Each row is a point. Examples show where two turns around zero, p and q, send a point. Where does a point land after both, in the order given? Backwards means that the second turn is done in reverse. Each puzzle has new turns, and all numbers are rounded.

Turn p:
[2.1 4.7 0.9] -> [-4.7  0.9 -2.1]
[-2.6 -3.1 -2.8] -> [4.8 1.1 0.5]
[-3.1 -3.4  1.5] -> [ 3.7 -3.1  0.6]
[1.7 4.6 2.1] -> [-4.8 -0.4 -2.3]
[-0.6 -3.2 -3.8] -> [3.8 2.6 1.9]
[2.4 0.4 2.0] -> [-2.7 -1.0  1.3]
Turn q:
[-4.1  4.1  2.5] -> [-6.1  1.2  1.2]
[ 1.0  1.5 -1.3] -> [0.7 2.0 0.7]
[ 2.9 -6.1 -4.4] -> [ 6.8 -1.3 -4.1]
[1.0 0.5 1.7] -> [-0.2 -0.8  1.8]
[-0.7  0.0  1.5] -> [-1.2 -1.0  0.4]
Where do these land?
p, then q: [-1.1  2.5  5.0] -> [ 0.8 -1.4 -5.4]
q, then p: [-2.1  1.2  0.5] -> [ 1.5 -0.3 -2.0]
q, then p backwards: [ 1.4 -3.5 -6.8] -> [-6.4  0.7 -4.4]
p, then q: [ 0.1 -1.7  2.7] -> [ 0.6 -3.0 -0.8]
p, then q: [ 1.7  1.4 -1.4] -> [-2.1  1.5  0.3]

Turn p:
[ 1.0  1.4  1.2 -5.2] -> [ 0.4  5.4 -0.2  1.4]
[ 1.6 -0.2  4.7  5.9] -> [ 4.6 -3.4 -0.4 -5.2]
[-5.5 -2.2  1.9  1.5] -> [-1.4 -1.6  5.5 -2.4]
[ 1.3 -1.8 -1.9  1.2] -> [-1.7 -1.6 -2.0 -0.4]
[-0.6 -0.8 -3.3 -0.8] -> [-2.8 -0.6 -0.5  2.0]
[ 2.2  3.6 -2.6 -2.6] -> [ 1.0  1.9 -2.4  4.6]
Turn q:
[ 2.1 -2.5  4.2  1.3] -> [-0.7  3.2 -3.4 -2.8]
[ 1.1  6.1 -2.2  2.2] -> [3.4 1.8 2.3 5.3]
[ 2.4 -4.5  2.2 -2.4] -> [-2.0  1.3 -0.4 -5.5]
[-4.2  1.0 -4.1 -2.5] -> [-0.1 -5.6  2.8  1.7]
[-4.9  1.2 -1.2 -3.6] -> [ 1.7 -6.0  0.9 -0.1]
[ 1.3 -1.1  0.6  3.3] -> [-1.8  2.6 -1.7  1.1]
[ 2.3 -0.2  0.5  1.7] -> [-0.5  2.8 -0.3  0.3]
Where do these land?
p, then q: [ 1.4 -1.5  0.8  4.0] -> [-2.3 -1.0  2.1 -3.2]
p, then q: [ 4.7 -2.4  0.8 -3.2] -> [ 2.0 -2.5  4.4  2.9]
q, then p: [ 1.4 -1.4 -1.1  3.6] -> [ 1.3 -2.4  2.7  1.9]
q, then p: [ 2.7 -4.1  2.1 -3.6] -> [-1.1  5.6  1.7  2.4]
p, then q: [-3.1  4.7 -2.5  2.3] -> [-3.3  4.1 -3.9 -0.2]
p, then q: [-3.2  3.8  1.1  0.1] -> [ 0.8  4.1 -2.8 -0.8]
p, then q backwards: [-4.0  0.9 -1.2 -3.3] -> [ 2.5  0.7 -4.4  1.7]

Turn p:
[ 3.3 -2.1 -1.4 -3.6  1.5 -1.0] -> [ 5.1 -1.8 -0.9  1.6  0.7  0.7]
[ 1.6 -0.6 -1.6 -3.8  1.5  0.9] -> [ 2.8 -2.2 -1.5  2.8 -0.3 -0.3]
[-3.2 -1.9 -3.9  0.2 -2.8 -0.2] -> [ 0.1 -0.9 -2.2 -3.6 -2.8 -3.3]
[-2.5  1.4  1.2  1.8  0.0 -3.5] -> [-1.1  3.2  1.1 -1.8 -2.4  1.8]
[ 6.4 -1.5 -1.2 -4.9  1.7  0.8] -> [ 5.8 -2.7 -1.9  3.9  3.4  0.8]
[-3.5  4.5  0.3  4.2 -0.1  1.0] -> [-6.6  1.6 -0.6 -1.0 -1.4  1.3]
[ 4.8 -3.0  1.0  0.8  3.8  1.1] -> [ 2.4 -3.8  2.6  0.8  3.8  2.7]
[-0.7  0.8 -0.4  2.1 -5.1 -0.9] -> [-1.4  3.2 -1.8 -3.3  1.0 -2.3]
[-6.2  2.4  6.1  3.3 -0.6  1.7] -> [-7.1  3.6  5.1  0.6 -2.0 -1.5]
Turn q:
[-1.4 -1.5 -0.3 -0.5 -4.5  0.3] -> [ 0.8  4.8  0.3  0.6  0.2 -0.7]
[-2.7 -6.0  3.0 -0.6 -0.9  3.8] -> [ 2.7  2.9  3.3 -3.9 -2.7 -4.3]
[ 0.2  0.6 -1.5  3.9  1.7  0.0] -> [ 0.1 -1.5 -2.1 -2.8  1.8  1.8]
[ 4.5 -0.7 -1.3 -1.3  1.6 -0.4] -> [ 2.2 -3.2 -1.7  2.5  0.7 -1.5]
[ 1.8 -2.3 -4.1 -1.1  6.2  1.3] -> [-0.5 -5.5 -3.2 -1.4  0.8 -4.9]
[-2.6  5.1  0.7 -2.4 -1.8 -1.1] -> [-4.7  1.7  2.2  2.8  0.2  2.4]
[-2.1  3.1  4.7  0.7 -5.6  1.4] -> [0.1 4.8 5.5 0.7 0.4 4.0]
[ 2.4  1.7 -1.3  1.3  3.4 -5.4] -> [-0.7 -4.0 -4.6  1.5 -1.4  3.2]
Where do these land?
q, then p backwards: [ 1.7  5.3 -0.8 -1.9  0.2  4.7] -> [ 3.0 -1.3  4.2  1.9  1.4  4.8]
p, then q: [ 0.4 -1.9 -1.9  5.2 -2.2  0.0] -> [-3.0 -0.9  0.8  2.0 -2.8 -4.1]
q, then p: [-0.8 -3.6  3.7 -1.8  2.5 -1.4] -> [ 2.3  3.7 -0.7 -1.7  2.0 -3.5]
p, then q: [-4.0 -3.6 -1.3 -2.2  0.1 -0.3] -> [ 2.9  3.2 -0.9  3.3 -2.0  1.0]
q, then p: [ 2.0  8.1  0.7  0.5  2.3 -1.2] -> [-3.4 -5.5  5.2 -0.9 -0.4 -2.7]
p, then q: [ 1.3 -4.2 -3.2  3.7  0.8 -1.0] -> [ 1.2 -0.9  1.1  2.4 -2.3 -5.5]
q, then p backwards: [-1.1  4.0  4.3 -1.6  0.4  0.2] -> [-1.9  0.0  3.3  1.7  4.6  0.4]
p, then q: [ 0.6 -4.1 -1.6 -1.8 -4.1 -1.1] -> [ 0.9 -2.2 -2.8  5.0 -1.5  0.2]

Turn p:
[ 0.6  3.8  0.5  1.0  2.8 -0.7 -0.2  0.8  1.7] -> [ 0.0 -2.7  1.1 -0.1 -1.3 -1.3  2.7 -2.9  0.4]
[-2.8 -3.2 -1.7 -1.0 -2.8  3.2  1.0 -1.2 -2.3] -> [ 0.7  2.3  1.2  2.0  1.6  1.6 -2.6  4.9 -0.6]
[ 0.0 -3.0 -2.4 -7.3  1.8  3.2 -0.7  3.0  2.7] -> [-3.1 -1.0  3.2 -4.6 -3.6  1.2 -2.2  5.2  3.2]
[-1.8 -2.0  2.6  4.9 -1.4 -0.4 -8.1 -1.4 -1.6] -> [-4.8  6.7 -0.7  3.7  0.9 -3.2  0.0 -3.0 -2.8]
[-4.4  0.1 -0.5 -7.7 -0.1 -2.3  2.3 -1.0 -2.2] -> [-0.8 -3.3  3.2 -2.3  5.3  2.0 -5.0  1.6  2.9]
[ 7.0  0.1  0.7  0.7 -2.8 -2.2 -0.4 -0.8  4.0] -> [-0.9 -0.8 -7.6 -1.0 -3.3  1.4  1.4 -1.7  1.2]
[ 1.1 -4.0 -0.9  4.5  1.9  0.9  0.5 -2.5 -0.6] -> [ 1.4  4.4 -1.1 -0.4  1.1  0.3  4.3  1.6 -1.9]
[-0.8  6.0 -2.6  2.9  3.5  0.7 -0.9  1.5 -3.0] -> [ 3.4 -0.7  4.4  3.1 -0.7 -3.5  2.6 -3.3  2.3]
[-4.4  0.5 -1.6 -1.9  1.1  2.6  2.2  1.5  3.1] -> [-0.6 -2.8  5.0  0.0 -1.4  2.9  0.0  2.4 -1.1]
[-3.5 -3.6 -1.7  3.1 -1.8 -2.4  0.1  1.0 -1.8] -> [ 1.6  4.9  1.5  0.5  1.7  2.9 -1.8 -1.4 -2.4]
[ 6.1  2.9  2.0  4.1 -1.1 -1.7  2.3 -3.2  0.5] -> [ 2.9 -1.9 -7.0  1.5  0.3 -1.0  4.0 -2.4 -0.4]
[ 2.7  2.5  5.6 -3.2 -1.0 -1.0  1.9  2.4 -0.5] -> [ 0.4 -5.1 -3.0 -2.5 -0.5 -3.3 -3.4 -1.1 -1.0]
Turn q:
[ 1.0 -0.9  2.9 -0.4 -1.7 -1.1  0.3 -1.0 -1.4] -> [-1.6 -2.0  2.1 -0.8  1.6  1.2 -0.2  0.6 -1.2]
[-3.5 -3.0  2.1 -5.1  5.5 -0.5 -5.6 -0.4  1.1] -> [-2.8 -0.8 -1.8  2.3 -3.4 -3.4  5.6  6.3 -1.8]
[ 4.0  0.9 -0.7  5.7  2.0  1.5  3.3  4.1 -1.2] -> [ 2.9  1.7  0.2 -0.3  1.3  5.3 -0.1 -2.2  6.3]
[-5.0 -3.7  0.7 -3.1  0.0 -2.7 -2.0  0.2  4.7] -> [-5.4 -0.1 -2.3  4.2  0.0 -4.9  1.3  1.1 -1.8]
[ 1.8 -1.4 -1.0  2.2 -1.9 -1.3 -0.7 -4.6 -0.9] -> [-0.6  2.1  0.1 -3.7  3.5  0.6 -1.2  0.7 -2.5]
[ 1.1  1.6 -1.7  3.6 -2.8 -0.4  0.1 -4.9  0.7] -> [ 1.5  3.1  0.0 -2.4  3.4  0.1 -4.2  0.0 -2.3]
[ 3.4  4.8  1.4  0.2 -4.5 -4.1 -0.9 -0.2 -2.9] -> [-0.2 -3.8  2.9 -5.0  0.6  0.0 -5.7  0.6  1.3]
[-2.7  1.5  0.7 -4.2  3.9 -0.5 -5.5 -1.8  4.2] -> [-0.1 -0.7 -3.6  2.5 -3.0 -4.5  0.6  6.4 -2.0]
[-0.2  1.3  1.3 -1.4  2.1  4.7  6.7  4.0  1.0] -> [ 3.0 -1.8 -0.1  5.7 -2.9  4.5  1.0 -4.3  1.1]
[-1.7  0.6 -1.9 -1.7  3.0  0.3  4.9  3.9 -2.3] -> [-0.5  0.4  0.1  1.4 -5.7  2.7  1.4 -4.0  2.0]
[-1.8  0.9 -0.9  4.8 -2.0  4.3  2.5  1.5 -2.0] -> [ 3.7  3.3  4.0  1.3  1.3  0.7 -0.1 -4.0  1.6]
[ 3.5 -2.6 -2.8 -0.5 -3.6 -0.1 -3.1 -0.5 -1.0] -> [ 0.3 -1.3 -1.4 -5.1  3.4 -2.3  1.6 -1.3 -0.4]
Where do these land?
q, then p: [ 6.1  2.8  1.3  0.9 -1.4 -0.2 -3.9 -0.2  0.0] -> [-2.3  1.1  0.3 -6.1 -3.7 -0.7 -0.3  1.4  2.2]
p, then q: [-0.8  1.4  0.4 -0.4 -2.0  4.6 -0.4 -2.8  1.5] -> [-1.1  2.6  2.0  1.4  1.4 -0.4  1.0 -2.4  4.0]
q, then p: [-3.4 -4.0 -2.3 -3.1 -2.8  2.8  3.4 -2.5 -1.6] -> [ 3.3 -0.3 -1.4  2.5  7.4 -1.6  0.0  1.1  0.5]
p, then q: [ 2.7  2.1 -2.1 -4.3  2.8  2.4  2.8  6.0  3.7] -> [-2.7 -6.7 -0.5  1.2  4.9 -2.6  2.0 -3.4 -2.4]
p, then q: [-3.7 -1.5 -1.2 -1.2  3.4 -3.7 -5.6 -2.0 -0.7] -> [-0.2  1.3  1.1  5.4 -3.8  0.3 -2.5  4.4 -2.9]
p, then q backwards: [-0.9 -0.2 -2.9  2.1 -0.1  2.1  3.8 -2.6 -1.4] -> [ 1.2 -0.1  2.9  1.8  2.4  4.5 -1.1 -0.8  0.7]
q, then p backwards: [ 0.1  1.8 -1.5  4.1 -2.7 -2.1  1.8  6.5  3.8] -> [ 1.3  4.4 -2.4 -3.4 -2.7 -4.0 -3.9 -0.7 -4.0]
q, then p: [ 0.7 -4.2  3.1  2.6  4.3 -3.2 -3.5 -2.5  0.6] -> [ 2.7 -2.9  6.9 -1.4 -3.2 -0.1 -1.3 -0.9 -1.9]
p, then q: [-1.8 -1.6  0.8  2.9 -0.5  1.6 -1.8  0.5 -2.3] -> [ 0.4  0.3  2.7 -1.6 -1.3  0.8 -2.6  1.7  2.0]
p, then q backwards: [ 1.0  3.5  4.5 -3.6 -0.9 -4.2  3.2 -0.2 -3.7] -> [ 4.8  1.9 -1.1 -0.9 -6.7 -0.1 -1.0  1.2  3.6]

Turn p:
[ 1.3 -8.4 -2.8  3.8 -2.2 -2.1 -2.4  4.2  1.4 -1.5 -0.2] -> [ 4.8 -2.0  4.3  1.9 -1.8  1.9  6.4  0.7 -0.8  5.6 -1.3]
[ 1.5  1.7  1.3 -4.3  0.2  0.9 -1.5  1.4  2.1 -5.0 -0.8] -> [ 1.6  0.4  0.1  3.4  0.7  1.7 -2.1  0.4  4.7 -3.0 -2.7]
[ 1.1  4.2  3.1 -3.2 -0.6 -1.3 -0.6 -2.1  3.6  2.1 -0.8] -> [ 0.2  0.2 -4.7  0.1  3.4  0.9 -2.9 -1.6 -1.1 -3.0 -2.8]
[ -1.3  -0.6  -6.4 -12.0   1.9  -1.8  -3.0   1.1  -0.4   2.8  -1.2] -> [-4.6 -0.4 -2.7  0.3  3.6 -4.1  4.7  6.4  4.6 -2.1 -8.2]
[-6.4 -3.9  3.8  3.7 -1.0  0.1  3.2 -3.0  0.4 -1.4 -1.7] -> [-0.7  4.7  2.3  0.1  2.7  0.4  2.2 -6.1 -0.6  2.8  5.0]
[ 0.6  0.6  2.5  0.9 -1.4  0.6  0.3 -3.3 -3.8  0.8 -3.3] -> [-2.8 -0.7  1.2  0.3  3.2  0.0 -3.8 -0.4 -1.6  2.2  2.1]
[ 0.9  3.2 -3.6 -1.0  0.2  3.2 -2.7 -2.5  1.3 -0.3  1.8] -> [-1.1  0.4  1.6  0.8 -2.0 -2.2 -1.7  1.4 -2.1 -4.7 -3.0]
[-1.5  0.7  2.8  4.0 -3.0  2.5  2.3  2.3 -1.1  1.0 -0.8] -> [ 3.5  1.3  0.0 -0.4  0.3 -1.9 -2.2 -0.8 -1.2  2.3  5.0]
[-0.8  3.6 -0.6  3.9 -0.1 -2.1 -2.0 -0.1 -5.6 -0.9  3.8] -> [-0.5 -4.6  3.4 -4.8 -0.9 -0.2 -0.9  0.7 -0.6 -3.0  4.1]
[ 1.0  2.1 -1.8  0.9  8.3 -0.9 -0.9  1.5  1.8  2.2  0.4] -> [-2.8 -1.1 -4.8  1.1 -4.0  2.7  3.1  2.8 -1.3 -3.6  1.3]
[ 1.6 -2.1  4.6  0.2 -1.0  2.5  1.3 -1.8  0.1  1.7  2.1] -> [-0.1 -1.1 -1.6  1.1 -1.1 -1.9 -2.5 -5.0 -0.6  2.6  0.1]
[ 1.9 -1.0 -2.8  3.1 -1.3 -1.6  6.0  2.3  0.1 -1.4  0.7] -> [ 2.4  2.7  0.8 -4.1 -3.9  2.6 -0.2  1.5  0.6  3.9  0.5]
Turn q:
[-2.7  0.5  1.0  1.2  3.1 -2.3  2.0  2.1 -2.1  2.7  2.0] -> [-1.7 -3.1  0.5  0.6  2.3  2.9 -3.5  0.3 -1.9 -0.3 -2.4]
[-0.3  0.6  3.0 -1.0  0.5  2.1 -0.5  0.2 -0.4 -4.2 -2.5] -> [ 3.9  3.4 -1.5 -0.9  0.4 -0.6  1.4  0.2 -1.6  0.6 -2.1]
[ 3.4  2.5 -1.8 -6.1 -1.9  3.8 -2.2  1.0  5.2  3.2  9.2] -> [-3.9  1.5  2.8 -0.8 -0.3  2.4  3.7  7.7  0.5 -6.8  7.3]
[ 1.2  0.0  0.6  2.6 -0.9 -2.4  3.0  0.9  3.9  3.3 -1.7] -> [-0.2 -2.1 -1.2  5.2  0.5 -0.7 -1.8 -0.4  3.9 -1.5 -0.2]
[ 1.1  2.6  1.0  0.9 -2.4 -2.6  0.7 -0.2 -1.7 -2.4 -1.9] -> [-0.5  2.9 -1.5 -1.1  1.7 -2.8 -1.8 -1.7  1.6  0.3 -1.8]
[-1.8 -1.4 -1.2  0.8 -1.7  1.1  1.9  2.6 -0.3  2.5 -2.0] -> [-0.4  0.1  0.5  2.1 -1.8  3.4 -1.0 -0.8  2.5  1.8 -1.1]
[-0.4  1.7 -1.6  2.4  8.7  1.2 -0.6 -1.1 -2.3 -1.0  0.1] -> [ 3.2 -3.2  3.1 -1.3 -1.5 -1.6 -3.9  0.0 -6.5 -0.4 -1.2]
[-1.3 -1.1  1.0  1.5  1.0 -1.0 -5.8  3.3 -2.0  1.1 -0.2] -> [-3.9 -0.6 -1.2  0.4 -2.8  0.2  1.6  0.1 -3.7  0.7 -4.0]
[-1.6  3.4 -2.3 -1.1 -2.6 -0.6 -0.3 -4.9  1.8  0.3 -1.1] -> [ 0.1  1.4  3.3 -0.7  1.3 -1.6  1.6 -4.5  2.3 -2.6  2.0]
[ 4.7  1.2 -0.6  2.4 -1.9 -1.0  3.3  2.8 -2.5 -1.8 -0.1] -> [-0.7  2.0 -1.8 -0.9 -0.2 -2.5 -5.2  2.7  3.0  2.0 -0.5]
[-0.3  3.3  3.0  2.5  0.6  5.7 -3.0 -9.9  0.9  0.3  0.6] -> [ 5.4 -3.1  4.6 -5.1 -0.5 -4.0  5.6 -1.1  1.3 -5.2 -2.0]
[-1.0 -5.7 -2.2  1.8 -2.6 -2.3  1.4  1.8  0.6 -7.3  0.3] -> [-0.3  2.0 -0.9  2.0  2.6 -2.4  1.3  0.8  0.0  9.3  1.6]
[-1.0 -7.6  0.0 -7.9  0.0 -1.7  0.0  1.5 -1.2  3.3 -2.6] -> [-1.1 -1.1 -6.7  0.4 -1.7  7.3  2.1 -3.2 -1.4  2.2  4.4]
Where do these land?
q, then p: [-1.0 -2.5 -4.7  0.3  2.8 -0.1 -2.3  3.6  3.7 -1.9 -4.5] -> [ 1.2 -2.8  2.3 -4.7  0.2 -1.4 -2.9 -0.9 -5.5  1.8  3.5]
q, then p: [ 1.5  3.4  3.7 -2.0 -1.3 -2.6  3.9 -3.3 -4.6 -4.4  0.8] -> [-4.8 -1.5 -3.1  1.7 -0.2  2.3  1.3  3.5  2.4 -5.0 -4.4]
q, then p: [ 0.3 -1.3  3.2 -4.8 -3.3  3.4  1.7 -2.8  0.6  2.5  3.1] -> [ 1.2  4.2 -1.8  1.8 -5.5 -1.2 -0.8 -0.5  4.3 -0.6 -2.8]
q, then p: [ 3.0 -2.6 -2.5 -1.6 -3.7 -4.3 -4.0 -1.6 -5.2 -2.9 -3.8] -> [-3.7  1.9 -0.4 -6.6  4.2 -3.1  1.6  0.7 -2.2 -2.5 -4.8]
q, then p: [-4.8 -3.7  3.5  2.2  3.8  2.8  0.8  3.1  3.6  2.3  3.6] -> [ 1.3  0.4 -0.1  4.3 -3.9 -0.7  0.1  1.4  0.0  6.8  5.7]
p, then q: [-1.4  5.9 -4.7 -0.1  3.2 -3.8 -0.6 -0.7 -3.5 -0.5 -1.8] -> [ 0.9  5.4  0.5  1.1  1.9  4.8  0.7  3.4 -4.8  2.6 -0.5]
q, then p backwards: [ 2.0  0.3  3.8 -3.2  0.6 -2.4  3.0  4.4  3.3  1.7  4.1] -> [ 0.1  5.1  0.9 -2.0  3.6 -0.9 -2.2  1.5  0.1  0.8 -6.5]
q, then p: [ 1.6 -2.0 -3.7  3.3  1.4  2.2  0.1 -3.5  2.3  1.5  1.5] -> [ 3.0 -2.4 -0.8 -1.0 -0.1  0.5  1.5 -4.9  0.7  3.9 -1.2]
p, then q backwards: [-1.0  1.4  1.3  2.2  1.5  3.3  2.8 -0.4 -1.2  4.2 -1.5] -> [ 3.9 -1.2 -2.6 -2.5  1.2 -3.1 -1.2  1.7 -0.1 -2.6 -0.1]
q, then p: [ 2.9  2.5  3.8  1.1 -0.6  4.1 -5.4  0.6 -2.3 -3.0 -0.5] -> [ 1.8  1.6 -0.9 -2.5  4.3  2.0 -2.9  5.4  4.0  1.3 -1.3]
p, then q backwards: [-0.7 -1.1 -3.5  0.7 -4.5  1.7  0.3  3.4  0.1  0.3  0.8] -> [ 1.2  0.4  0.0  2.8  0.7  4.1  0.0 -1.4  0.5 -4.5 -0.1]
q, then p: [-2.4 -0.2 -0.1  1.9  0.0 -4.2 -0.2 -2.8  3.2  0.2 -1.9] -> [-3.3  0.6  0.9 -1.1 -0.7  3.7  1.6 -3.0 -2.7  1.0  1.2]
